Each row is a point. Each copy is the shape, with its points in the same order, turned, moved and blurred by noise. Say if it was mirrored as well.
In the rows, zero is written as 128.

Shape (8 x 3):
[[118 194 161]
 [165  87 128]
 [152 117 207]
 [161 140  95]
 [ 85 136 105]
 [109 139 183]
 [107 103 114]
 [ 96 189  91]]
Copy 1, 8 rows:
[[215 106  91]
 [129 148 164]
 [179  81 177]
 [157 179 114]
 [131 123  71]
 [173  78 122]
 [114 128 108]
 [176 151  48]]
Copy 1 is: mirrored
Copy 2, 8 rows:
[[ 95 199 158]
 [180 111 172]
 [106 128 223]
 [172 160 145]
 [122 130 103]
 [ 91 136 176]
 [133 105 125]
 [118 190  89]]
Copy 2 is: only turned
Copy 3, 8 rows:
[[129 190 149]
 [140  78 119]
 [148 111 196]
 [144 128  82]
 [ 77 145 102]
 [112 139 175]
 [ 89 104 111]
 [ 94 186  83]]
Copy 3 is: only turned
Copy 4, 8 rows:
[[ 91 161 149]
 [183  84 161]
 [156 131 221]
 [168 119 112]
 [105  76 129]
 [104 121 190]
 [126  73 139]
 [ 90 121  90]]
Copy 4 is: only turned

Shape, 9 rows:
[[108 147 130 115]
 [179  85 105 125]
 [128  90 176 161]
 [161  94 142 142]
 [127  71 116 132]
 [ 22  97 160 118]
 [173 179  63 182]
 [ 95 120 116 157]
 [139 110 132 168]]
Copy 1:
[[ 96 133 132 137]
 [166  77  92 148]
 [ 92  64 127 192]
 [129  81 112 181]
 [109  61  94 130]
 [ 12  81 147 109]
 [148 174  32 179]
 [ 78 113  92 144]
 [104  93  93 178]]
Copy 1 is: only turned
Copy 2:
[[102 150 129 107]
 [196 101 120 132]
 [129 127  74 168]
 [169 124  97 140]
 [139  84 117 137]
 [ 29 109 107 127]
 [194 187 198 147]
 [109 131 151 148]
 [149 138 117 165]]
Copy 2 is: mirrored
Copy 3 (9 x 4):
[[111 128 117  98]
 [181 117 111 157]
 [117  85 153 158]
 [158 111 139 161]
 [161  70 111 134]
 [ 77  41 131  58]
 [131 182  47 175]
 [103  93  89 132]
 [122 103 117 169]]
Copy 3 is: only turned
Copy 4:
[[128 156 130 117]
 [136  77 110 176]
 [134  94 189 127]
 [141  88 152 157]
 [102  85 134 138]
 [ 68 142 172  49]
 [129 173 129 237]
 [ 91 141 157 141]
 [119 115 168 165]]
Copy 4 is: only turned

Shape:
[[174 147 116 157 166  72]
 [ 97  98  80 208  81  35]
 [120 120 129 151 218 139]
 [125 122  92 122  99  56]
 [ 92 137 152 100 116 147]
 [110 130 113 122 131 153]
 [164  90  85 118  99 107]
 [104 152  98 122  81 146]
 [147 134 108 153 196  93]
 [127  67 177 124 138  88]
 [141 108 119 115  71 174]
 [160 114  47 130  86 118]]
Copy 1, 12 rows:
[[171 139 131 173 149  74]
 [ 59 169 121 249 127  67]
 [150 142 146 151 226 137]
 [ 83 135 135 167 113  58]
 [ 88 156 165 109 126 156]
 [ 97 127 126 126 154 150]
 [ 91  76 135 169 116  96]
 [ 76 142 107 134 100 144]
 [158 134 126 166 192  89]
 [107 118 225 175 146 110]
 [ 79  96 136 143  96 178]
 [ 80  79  82 170 110  96]]
Copy 1 is: only turned
Copy 2 (12 x 6):
[[172 162  99 134 177  81]
 [141 111   8 231 161  83]
 [121 140 150 149 209 151]
 [119 106  49 145 134  75]
 [ 91 129 129 153  94 138]
 [103 136  95 137 127 157]
 [152  88  52 119 126 127]
 [ 98 149  62 145  88 146]
 [143 144 116 136 206 110]
 [150  63 142 175 130  99]
 [136 112  75 132  62 176]
 [147 112  17 118 125 143]]
Copy 2 is: only turned
Copy 3:
[[100 156 179 117 183  88]
 [100 211  69 145 131  29]
 [176 123 146 116 219 129]
 [ 81 143 102  99 124  77]
 [167 124 111  87 107 152]
 [149 134 116 119 138 158]
 [ 81 105 113 150 119 112]
 [119 160  99 108 102 168]
 [130 147 160 120 210 109]
 [171  95 137 122 129  60]
 [132 113 107 160  86 163]
 [ 65 138  98 153 131 138]]
Copy 3 is: mirrored
Copy 4, 12 rows:
[[209 136 171 144 173 165]
 [181 131 120 248 130  91]
 [136 107 133 113 229 167]
 [198 140 116 156 119 111]
 [108 149 105  98 126 147]
 [132 130  91 119 151 166]
 [188  85 108 131 101 151]
 [137 157  72 137 108 167]
 [183 126 150 137 210 158]
 [126  92 173 123 140 101]
 [118 103  92 119  83 186]
 [207 102  81 158 103 176]]
Copy 4 is: only turned

Shape:
[[116 118 133 115 158 136 137  73]
 [141 184 156 157 146 187 161 108]
 [ 70 196 130  67 143 167  84 145]
 [ 92 184 141 131 180 113  88 138]
 [167  79  76 104  79  60 218 112]
 [158  98 176 183  97 170 112 191]
 [112  83 106 172  90 204 149 160]
 [160 123  76  97 120 114  98 145]
 [184 179 153 151 101 123 176  55]
 [132 107 116 162 152 163 139 161]
 [112 123 101 168  85 129 128 139]]
Copy 1, 11 rows:
[[151 109 175  86 152 104 115 135]
 [166  78 101  73 124 153  73 137]
 [194 163  96 108 100  54  86 161]
 [155 179  81  93 168  93 100 149]
 [ 76 129 211 135  59 155 163  55]
 [134  80  69 191 130 166 151 170]
 [ 95  53 121 187 106 126  78 157]
 [111 121 115 130 103  61 152  97]
 [176  86 140  91 126 188 113  55]
 [ 82  84 105 128 142 129 106 159]
 [112 110 123 171 127 130  90 106]]
Copy 1 is: only turned
Copy 2 (11 x 8):
[[103 170 165 136 137 115 142 166]
 [ 56 195 115 123 115 171 109 128]
 [ 29  76 108  98 110 115 154 152]
 [ 56 105 102 130 174 117 102 166]
 [244 146 148 175  92 173 146 158]
 [113 144 123 118 176 173 132  21]
 [108 151 152 165  96 138 137  30]
 [162 103 118  96 117 103 121 128]
 [126 197 156 104 117 214  88 174]
 [112 162 110 154 137 117 124  80]
 [126 111 153 158 118 151  98  90]]
Copy 2 is: only turned
Copy 3, 11 rows:
[[121 160 165 147 139 155 119 137]
 [161 103 139 204 120 143 154 117]
 [127 105 183 133 206 134 220  99]
 [124 100 161 137 178 111 183 182]
 [181 194  62  57  83 147  89 109]
 [114  35 150 132  87  96  91  83]
 [105  58 123 130 123 192  96  46]
 [165 119 120  83 181 105 111 113]
 [167 179 101 203  93 111 123 128]
 [143  70 138 126 131 162 111 117]
 [108  96  82 113 143 131 127  99]]
Copy 3 is: mirrored
